Each row is a point. The ring and each string are closed loops that go straight from each point to the next, and from the last back to the first. Before rounding, they use only three directions, however many columns there are. How many times does the string pass through the ring? Passing back the other way cancels.

Ring (9 x 4):
[[ 32  27 -11  -7]
 [ 26  33  19 -14]
 [ 11  28  32 -24]
 [ -8  15  31 -35]
 [-25  -6  12 -40]
 [-28 -18 -11 -38]
 [-16 -19 -41 -28]
 [  5  -4 -49 -17]
 [ 23  14 -36  -9]]
String (8 x 4):
[[ 37  54 -15 -14]
 [ 10  52   2 -36]
 [-10  39  17 -46]
 [-37  15   9 -60]
 [-25   7 -24 -46]
 [ -5  -5 -18 -25]
 [ 12 -22 -28  -4]
 [ 38  13 -41   3]]
Times through: 1

Ring (7 x 8):
[[ 14  13  -8  -2  11  -4   5 -18]
 [ -2  12  -4 -11   2   0   4 -35]
 [-13   4   5 -11   0  -2  -1 -31]
 [-18  -6  14  -7   2  -7  -7 -15]
 [ -8 -14  15   3  10 -13 -10   7]
 [  7  -9   5   7  14 -13  -6   9]
 [ 15   0  -3   6  16 -10   0   1]]
String (21 x 8):
[[-19  -1  26  -6   8 -13  -7   1]
 [-24  -5  22  -9   2  -9  -8 -11]
 [-25  -8  10 -12  -6  -2  -8 -32]
 [-19  -6   0 -12  -7   1  -5 -41]
 [ -6  -2  -2  -6   1  -2  -2 -28]
 [ -4   2   8  -4   8  -8  -2 -11]
 [-11   9  16  -8   8  -9  -2 -10]
 [-12  13   4 -15   0   0   2 -37]
 [ -7  16 -12 -18  -7   7   6 -60]
 [ -2  10 -14 -13  -4   5   4 -52]
 [  1   4 -14  -9  -2   3   2 -43]
 [ -1   5   1  -5   6  -5   0 -19]
 [ -4  14  12  -8  10  -8   1 -12]
 [ -7  18   3 -14   3  -1   4 -34]
 [-11  16  -4 -18  -4   4   5 -52]
 [-16  12  -3 -19  -7   5   3 -55]
 [-18   8  10 -15  -1  -2  -1 -33]
 [-20   0   3 -15  -7   1  -3 -43]
 [-13  -6  -5 -11  -7   2  -4 -43]
 [ -9  -3   2  -6   1  -4  -4 -24]
 [ -5   1  11  -3   9  -9  -4  -5]]
Times through: 3
String (17 x 8):
[[-13   1  17  -6   7 -10  -5  -7]
 [ -4   0   4  -4   6  -6  -3 -16]
 [ -6   4  10  -5   8  -8  -2  -9]
 [-10   9  12  -9   6  -7  -1 -17]
 [ -9  11  13  -9   8  -7   0 -14]
 [ -4   4   5  -5   7  -6  -1 -16]
 [ -4   1  -7  -8  -1   0   0 -36]
 [-11   3  -9 -14  -7   5   0 -52]
 [-21   4   6 -16  -6   1  -2 -42]
 [-23   0  15 -12  -2  -4  -5 -26]
 [-23  -9   7 -11  -6  -1  -7 -34]
 [-13  -8   4  -6  -1  -4  -6 -24]
 [ -4  -4   1  -3   4  -5  -4 -18]
 [-14  -4  21  -3   9 -13  -8   3]
 [-24  -9  31  -4   8 -15 -12   8]
 [-25 -12  20  -7   0  -8 -11 -12]
 [-28  -5  30  -8   4 -12 -10  -2]]
Times through: 0

Ring (7 x 11):
[[ 19  22  27  19   2  22  -9  -2   3 -16  -3]
 [ 17  12  16   4   5  11  23  21 -12 -23  13]
 [ 12  -2   7 -12  10  -1  30  42 -22 -21  18]
 [  8  -9   7 -17  10  -4  10  44 -19 -12  11]
 [  8  -8  16 -16  -4   6 -29  28  -4  -1  -3]
 [ 13   5  29  -3 -18  22 -58   1  14   3 -15]
 [ 17  20  32  17  -8  27 -43 -11  14  -5 -14]]
String (25 x 11):
[[ 12  -3  17 -15 -12  11 -16  25  -4  -7   3]
 [  9   4  14   7  27  -1  -2  26 -12 -10  -2]
 [  4 -11   3 -11  32 -15  13  51 -26 -10   7]
 [  6 -15   2 -23  15 -11  20  55 -26 -13  15]
 [  7  -1   5   3  39 -12  27  43 -26 -17   9]
 [ 12   5  16   1  10   7  -2  22  -9 -12   2]
 [ 15  -4  15 -22 -20  12   3  31  -8 -14  14]
 [ 16  -7   9 -30 -20   8  31  44 -18 -23  26]
 [ 15   3   4  -6  18  -3  60  45 -30 -31  27]
 [ 14  11   7  10  34  -4  56  37 -29 -30  20]
 [ 18   5  10 -10  -3   8  44  36 -20 -29  25]
 [ 16  10   9   4  20   1  52  35 -25 -30  22]
 [ 14  11  12  11  28   0  30  28 -20 -23  11]
 [ 14   6  17  -1   3  10   0  22  -8 -14   5]
 [ 17  -5  12 -29 -26  13  20  37 -13 -20  23]
 [ 13  -7   3 -23   2  -3  50  53 -29 -27  29]
 [  9   1   3   3  41 -13  43  46 -31 -22  15]
 [  8   2   6   6  41 -11  28  41 -26 -18   8]
 [  6 -14   0 -19  25 -15  31  58 -31 -16  17]
 [  9 -18   7 -36 -11  -1   4  50 -17 -10  15]
 [ 12  -6  15 -19 -12   9 -12  29  -6  -8   6]
 [  9   1  14   0  17   1  -7  28 -11  -9   0]
 [  6  -5  11  -3  24  -6  -9  35 -14  -5  -2]
 [  4 -15   9 -20  10  -6 -18  42 -13  -1   0]
 [  9 -17  13 -35 -23   7 -25  38  -5  -2   5]]
Times through: 0

Ring (7 x 12):
[[ 16  30   5  -6  12  10 -13  -8   1 -20   8   2]
 [  2  34  13  -4  26  26 -16   2   4 -32  11   6]
 [ -6  19  10   3  18  16  -8   9   6 -30  11   8]
 [-10 -22  -5  19 -18 -25  14  15   6 -12   7   9]
 [  7 -29  -2  25 -27 -25  20  -1  -6  21 -11  -7]
 [ 21 -16   4  21 -21 -12  15 -15 -13  34 -19 -17]
 [ 25   4   5   9  -9  -3   3 -18 -10  18 -11 -13]]
String (32 x 12):
[[  0  -4   8  17  -1   3   7   3  -2   0  -4  -3]
 [ -9 -22   0  22 -15 -18  15  13   3  -4   1   4]
 [  4 -10   9  20  -6   0  11   0  -5  11 -10  -7]
 [  7  -1   6  13  -4  -1   5  -2  -3   2  -4  -4]
 [ -2 -21  -9  16 -23 -31  13   9   4  -7   6   7]
 [ -3 -46 -16  27 -44 -52  27  11   3   8   1   6]
 [  4 -37  -9  25 -36 -39  24   3  -3  17  -6  -2]
 [ 17 -44  -1  34 -40 -31  31 -10 -15  50 -26 -19]
 [ 25 -23  11  30 -22  -5  21 -20 -21  55 -33 -28]
 [ 22  -9  11  21 -12   1  12 -17 -15  35 -23 -20]
 [ 14  -5   4  14 -11  -7   7  -8  -6  12  -8  -8]
 [ 13  -7  -2  11 -16 -17   7  -5  -3   5  -2  -3]
 [ 19  -9  -5  10 -22 -23   8 -10  -5  11  -4  -5]
 [ 31   1   2   9 -15 -10   5 -22 -12  24 -13 -15]
 [ 31  14  11   7  -1  10  -1 -24 -14  24 -16 -19]
 [ 23  17  15   8   8  19  -3 -18 -12  16 -14 -16]
 [ 14  11   8   7   3   8  -2  -9  -5   1  -4  -6]
 [ 11  12   2   2   0  -2  -3  -4   0 -12   5   1]
 [ 18  24  12   2  12  19  -8 -12  -6  -2  -4  -8]
 [ 12  18   9   3   8  11  -6  -7  -3  -8   0  -3]
 [  6  18  -1  -3   5  -2  -9   2   6 -29  15   9]
 [  5  37   3 -12  19  12 -19   2   9 -44  21  13]
 [  6  60  15 -18  42  41 -31  -2   7 -50  19   9]
 [  0  52  12 -16  38  33 -27   5  10 -55  24  14]
 [  4  58  27 -10  51  58 -27  -3   1 -37   8   1]
 [  6  40  26   1  37  48 -16  -5  -4 -16  -2  -6]
 [  8  16  14   8  12  19  -4  -5  -4  -3  -4  -6]
 [  1   5   1   6  -1  -6   0   5   4 -19   9   7]
 [-13   4  -4   3   1 -11  -3  18  13 -42  22  19]
 [ -5   2   0   7  -1  -7   1  10   6 -24  11  10]
 [  1   3   5  10   1   1   2   3   1 -10   2   2]
 [  3   0   2   9  -4  -6   3   3   1 -11   4   3]]
Times through: 3

Ring (7 x 14):
[[ -2   5  26  23  -7 -26  13 -11   4 -29 -29 -25 -30  -3]
 [  7  -4   6  18   4 -40  -9  28  18 -28  -6  -6 -27   1]
 [  0  -5   2   4   0 -39 -19  32  15 -16   1   8 -10 -12]
 [-14   8   3  -5 -15 -18 -19  20  -5   1  -2  11  14 -22]
 [-17  23   5   5 -26   3  -9  10 -20   4 -10  -3  18 -12]
 [-16  28  16  17 -28  10   7  -9 -24  -5 -24 -21   6  -3]
 [-11  17  27  21 -19  -7  16 -22 -12 -18 -34 -27 -15  -5]]
String (25 x 14):
[[-11  22  -4   7 -21   0 -16  26 -15   2  -1   0  16  -5]
 [-21  31  -4   0 -32  15 -17  20 -29  15  -2   3  35 -12]
 [-23  21  13  -1 -27   1  -6  -4 -22   6 -16  -1  20 -22]
 [-20  13  20   1 -21 -11  -1 -11 -13  -3 -22  -5   7 -23]
 [-11  19  11  14 -20  -4  -1   4 -13  -8 -16 -13   1  -4]
 [ -6  29   4  25 -23   9   1  13 -19  -9 -14 -22   1  11]
 [-10  40  10  32 -31  24  12  -1 -30  -8 -23 -35   2  16]
 [ -7  24  12  24 -20   2   6   2 -15 -14 -20 -24  -7   6]
 [ -9  11  17  13 -14 -16   2  -2  -5 -14 -20 -13  -9  -9]
 [-17   6  42  11 -16 -21  21 -43  -7 -21 -44 -23 -20 -23]
 [-10   6  40  21 -12 -22  24 -37  -3 -28 -43 -31 -30 -12]
 [  2  10  28  34  -8 -20  20 -14   2 -35 -34 -36 -38   8]
 [  6  14   9  33  -8 -15   6  14   1 -28 -16 -27 -26  16]
 [ -2   8  13  19  -8 -22   1   9   2 -21 -16 -15 -18  -1]
 [ -2   8  11  17  -8 -22  -2  11   2 -19 -14 -12 -15  -2]
 [ -4   5  13  13  -8 -25  -2   8   3 -18 -15  -9 -13  -7]
 [ -3  -4  16   9  -2 -38  -4   8  12 -22 -15  -4 -20 -13]
 [  9 -15   6  12  11 -56 -14  32  29 -30  -2   3 -31  -6]
 [ 12 -11  -6  14  11 -50 -23  51  27 -26   9   6 -24   2]
 [  9   1 -11  16   2 -34 -23  54  16 -19  11   3 -13   7]
 [  3   0  -7   8  -1 -33 -24  46  12 -13   8   8  -6  -3]
 [-11 -16   3 -20   1 -52 -32  30  18  -3   7  32   7 -39]
 [-16  -6  11 -14  -7 -37 -20  12   6  -3  -5  19   7 -36]
 [-13   3  15   0 -11 -25  -8   3  -1  -9 -14   2  -1 -22]
 [ -8  14   4  10 -15 -12 -10  19  -6  -8  -7  -4   2  -6]]
Times through: 0
String (21 x 14):
[[ -2 -10  14   5   2 -46  -9  14  18 -22 -10   2 -20 -17]
 [  0 -20   8  -5   9 -60 -22  29  27 -20   1  17 -17 -25]
 [ -9 -16  13 -12   2 -53 -19  14  18 -12  -5  20  -6 -36]
 [ -8 -17   2 -17   4 -54 -32  34  21  -6   8  31   3 -36]
 [ -1   2  -8   4  -4 -29 -26  46   8  -8  10  12   2  -7]
 [  0  10  -5  14  -8 -18 -17  38   2 -12   3  -1  -3   3]
 [ -6   5   9   8  -9 -24  -9  15   2 -13  -9  -2  -6 -11]
 [ -6 -12  12  -5   1 -48 -16  16  17 -15  -6  13 -10 -28]
 [  8 -13   0   9  10 -53 -20  41  27 -25   4   8 -23  -7]
 [ 20  -9  -5  28  14 -50 -15  52  31 -37   5  -7 -39  16]
 [  9 -15  18  20  11 -55   0  13  28 -39 -16 -11 -44  -4]
 [ -4  -4  25  12  -3 -38   4  -7  10 -25 -24 -11 -25 -15]
 [ -1   9  15  22  -8 -21   4   6   2 -23 -19 -18 -20   1]
 [  2  15  14  31 -10 -13   8   6  -2 -26 -21 -28 -24  12]
 [ -4  12  13  19 -12 -15   2   6  -3 -18 -17 -16 -13  -1]
 [ -4  12  13  19 -12 -15   2   5  -3 -18 -18 -17 -13  -1]
 [  1  15  16  30 -11 -13  10   2  -3 -26 -23 -29 -24  10]
 [ -3  10  14  20 -10 -18   3   5   0 -21 -18 -18 -17   0]
 [ -6  -2  25  11  -5 -34   5 -10   7 -23 -25 -12 -22 -16]
 [ -3  -1  19  13  -3 -34   1   1   9 -23 -19 -10 -22 -11]
 [ -4   5  12  13  -7 -25  -3  10   4 -18 -14  -8 -14  -7]]
Times through: 1

Ring (6 x 14):
[[ 28 -25 -16 -15  10  14  11 -22 -16  -2 -23   1 -12  -1]
 [ 12  11  13 -23  16  14 -24 -12   5   4 -16   9 -14   4]
 [ -6  22  26  -6   9   1 -24  10  13   6 -12  11  -5   1]
 [-19   6  20  25  -1 -15   5  30   8   3 -16   6   5  -5]
 [ -2 -26  -6  28  -3 -12  34  17 -11  -3 -23  -2   4  -8]
 [ 19 -36 -19   7   1   1  31  -6 -21  -4 -24  -3  -3  -6]]
String (27 x 14):
[[ 15 -13  -1  -5  -3  -2   7  -1 -13   3 -13   3  -1  -8]
 [ 31 -28 -12 -11 -14  -5  17  -9 -28   4  -8  -1   4 -15]
 [ 30 -46 -28   1  -1   4  37 -15 -29  -4 -24  -5  -4  -8]
 [ 17 -50 -32  18  12   8  48 -11 -21 -11 -37  -6 -10   0]
 [  3 -18  -6  12  13   5  18   1  -4  -5 -28   1  -8   2]
 [ 12 -11   4   0 -11 -10   8   7 -14   6  -8   3   5 -13]
 [ 10 -29  -5  19 -24 -24  33  19 -25   4  -8  -2  15 -21]
 [-15 -35 -11  50   1 -16  52  27  -8  -8 -33  -4   5  -5]
 [-18 -25  -4  47   1 -16  42  29  -3  -6 -29  -2   5  -5]
 [-23 -19  -1  46  12  -9  36  27   5  -8 -35   0  -1   2]
 [ -4  -9   4  16   4  -6  14  13  -2  -1 -21   3  -1  -3]
 [  5  -7  11   9 -22 -23  10  22 -14   9  -2   3  14 -19]
 [ -9 -10  11  29 -20 -28  23  34 -10   5  -8   1  17 -17]
 [-31 -20   2  60   4 -20  44  40   5  -7 -33  -1   6  -3]
 [-19 -22   0  47  -5 -21  40  34  -4  -4 -25  -2   9  -8]
 [-22 -30 -10  52  15  -6  47  24   2 -12 -41  -3  -3   3]
 [ -6 -21  -6  26  14   1  27   9  -1  -7 -33   0  -6   2]
 [  9 -16   0   7  -8 -10  15   8 -13   3 -13   1   4 -11]
 [ 17 -20  -2   3 -17 -14  18   7 -22   5  -7   0   9 -17]
 [ 20 -47 -26  15  -4  -4  45  -4 -27  -5 -26  -6   0  -9]
 [ 22 -52 -34  13  13  11  47 -16 -23 -11 -37  -6 -11   0]
 [ 16 -34 -21   6  16  13  28 -14 -13  -8 -34  -2 -13   3]
 [ 15 -14  -2  -3  -1  -1   9  -2 -12   2 -16   2  -2  -6]
 [ 35 -29 -15 -17 -10   0  15 -15 -29   4 -10  -1   0 -13]
 [ 42 -40 -27 -19   2  13  22 -29 -30  -2 -21  -2  -9  -6]
 [ 27 -41 -32  -6  29  29  27 -33 -14 -12 -42  -2 -24  11]
 [ 15 -26 -16   0  21  17  18 -16  -8  -7 -33   0 -16   6]]
Times through: 5
String (34 x 14):
[[ 36 -32 -26 -23  26  31  11 -39 -15  -7 -34   0 -24   9]
 [ 23 -33 -26  -8  32  30  20 -31  -9 -11 -41   0 -25  12]
 [ 11 -20 -11   1  17  13  14 -11  -5  -5 -30   1 -13   4]
 [ 13 -16  -5   0   5   3  11  -4 -10   0 -20   2  -5  -3]
 [ 23 -21  -6  -6 -12  -7  13  -2 -22   5  -9   1   4 -14]
 [ 29 -39 -19  -1 -15  -7  31  -6 -32   1 -13  -3   5 -16]
 [ 24 -46 -25  11  -9  -6  43  -3 -30  -3 -21  -5   3 -13]
 [ 18 -27  -8   5 -15 -12  25   5 -24   3 -11  -1   7 -15]
 [ 11 -12   2   1  -6  -7   9   5 -12   4 -12   2   3 -10]
 [  4 -23  -8  16   5  -2  25   5  -9  -3 -25   0  -3  -3]
 [ -3 -31 -14  29  16   3  37   6  -5 -10 -37  -2  -8   3]
 [  5 -18  -3  12   1  -5  19   7  -9  -1 -20   1   0  -6]
 [ 12 -19  -2   8 -15 -14  19  10 -19   4 -10   0   8 -15]
 [ 12 -30  -8  16 -17 -17  32  12 -23   2 -13  -2  10 -16]
 [  7 -47 -23  32  -5 -11  53  10 -23  -6 -28  -6   4 -10]
 [  6 -48 -26  32   6  -3  53   4 -18 -10 -35  -6  -3  -4]
 [ 18 -42 -21  16  -9  -9  42   2 -27  -3 -21  -5   4 -13]
 [ 22 -34 -15   5 -13  -9  30   0 -27   1 -14  -3   5 -15]
 [ 17 -17  -3  -2  -9  -6  12   1 -17   4 -11   1   3 -11]
 [ 13 -22  -9   3   7   4  17  -5 -11  -2 -24   1  -6  -2]
 [ 17 -31 -19   2  17  14  23 -15 -12  -7 -32  -1 -14   3]
 [ 11 -11   0  -1   4   1   7  -1  -8   1 -18   3  -4  -4]
 [ 29 -15  -2 -18 -15  -5   3  -7 -23   8  -3   2   4 -15]
 [ 39 -24 -15 -28   1  12   5 -27 -24   2 -14   1  -9  -6]
 [ 38 -28 -26 -30  32  38   4 -46 -12  -8 -35   2 -29  12]
 [ 36 -15 -10 -32   7  17  -5 -29 -17   2 -15   4 -13  -2]
 [ 31  -9  -1 -27  -2   6  -7 -17 -17   6  -8   4  -5  -7]
 [ 36  -9  -5 -37   7  17 -13 -29 -15   4 -13   5 -13  -2]
 [ 34 -10  -9 -37  23  30 -13 -37  -7  -1 -24   5 -23   8]
 [ 23 -11 -12 -24  36  35  -7 -35   1  -7 -35   5 -29  16]
 [ 17 -11  -7 -15  25  23  -2 -22  -1  -4 -29   4 -20   9]
 [ 11  -7   2  -5   3   2   2  -2  -7   2 -16   4  -4  -4]
 [ 25 -10   0 -19  -5   2  -3 -10 -16   6  -8   4  -2  -9]
 [ 42 -20 -13 -35   1  14  -2 -30 -23   4 -12   2 -10  -6]]
Times through: 2

Ring (7 x 14):
[[ -7   2   7 -11   8  10  -5   3   9   5   0   2  -5   7]
 [ -9   6   7  -9   5   3  -3  -3  10   2   1   3  -6   7]
 [ -8   7   5  -4   1 -13   0 -12   7  -1   0   4  -5   8]
 [  1   2   4   7   4 -33  10 -20   1  -6  -2   5   4  10]
 [  6  -1   4  10   8 -35  15 -18  -1  -7  -3   5   9  11]
 [  7  -5   5   6  13 -21  12  -8  -1  -3  -3   4  10  10]
 [  1  -4   5  -6  12   4  -1   5   2   5  -2   1   2   8]]
String (29 x 14):
[[ -9   0   2 -11   2   5 -11   1   3   7  -1  -1  -5   8]
 [-14   3   3 -18   0  16 -17   5   8   9   1  -1 -10   7]
 [-10  10  12  -9   7   4   2  -5  16   0   2   7  -8   6]
 [ -7  11  12  -5   8  -4   7 -10  15  -3   1   8  -6   7]
 [ -9  12  12  -6   6  -5   6 -12  16  -3   2   8  -7   7]
 [-14   5   2 -14  -1   5 -13  -2   7   6   0   0  -9   7]
 [-11   0   0 -12  -1   3 -14   0   2   7  -1  -2  -6   8]
 [ -3   3   6  -1   6 -14   5 -11   5  -2  -1   4   0   9]
 [ -2   5   7   2   6 -21  10 -15   6  -5  -1   6   1   9]
 [ -6   0   1  -6   1  -9  -6  -6   2   3  -1   0  -2   9]
 [ -6   1   0  -4  -1 -15  -5 -10   1   1  -2   0  -1   9]
 [ -1   4   3   7   1 -37  10 -23   1  -7  -2   5   4  10]
 [  5   5   6  15   6 -48  22 -29   2 -13  -2   9   8  11]
 [  6   4   8  13  10 -41  23 -24   3 -12  -2   9   8  10]
 [  1   1   5   4   7 -23   9 -13   2  -4  -2   4   4  10]
 [ -3  -2   0  -3   2 -13  -4  -7  -1   2  -2  -1   1   9]
 [  4  -1   1  10   4 -40  12 -22  -3  -7  -3   4   8  11]
 [ 10   4   8  22   9 -60  31 -34   0 -17  -3  11  13  11]
 [  6   4   6  17   6 -53  24 -31   0 -14  -3   9  10  11]
 [ -3   0   0   1   0 -24   0 -14  -1  -1  -2   1   1  10]
 [ -6  -1   0  -6   1  -8  -7  -5   0   4  -2  -1  -1   9]
 [ -2   3   5   1   4 -20   6 -14   4  -3  -1   4   1   9]
 [ -1   6   8   4   6 -25  12 -18   7  -7  -1   7   2   9]
 [ -5   2   4  -4   4 -10  -1  -8   4   1  -1   2  -1   9]
 [-12   3   1 -12  -2   0 -13  -4   4   6   0  -1  -7   8]
 [-14   8   4 -12  -2   1  -9  -7  10   3   1   2 -10   7]
 [ -8  13  13  -3   6 -10  10 -15  16  -5   2  10  -6   7]
 [ -4  11  14   0  10 -12  14 -14  15  -6   1  10  -3   7]
 [ -5   4   7  -5   7  -6   2  -6   8   0   0   4  -2   8]]
Times through: 2
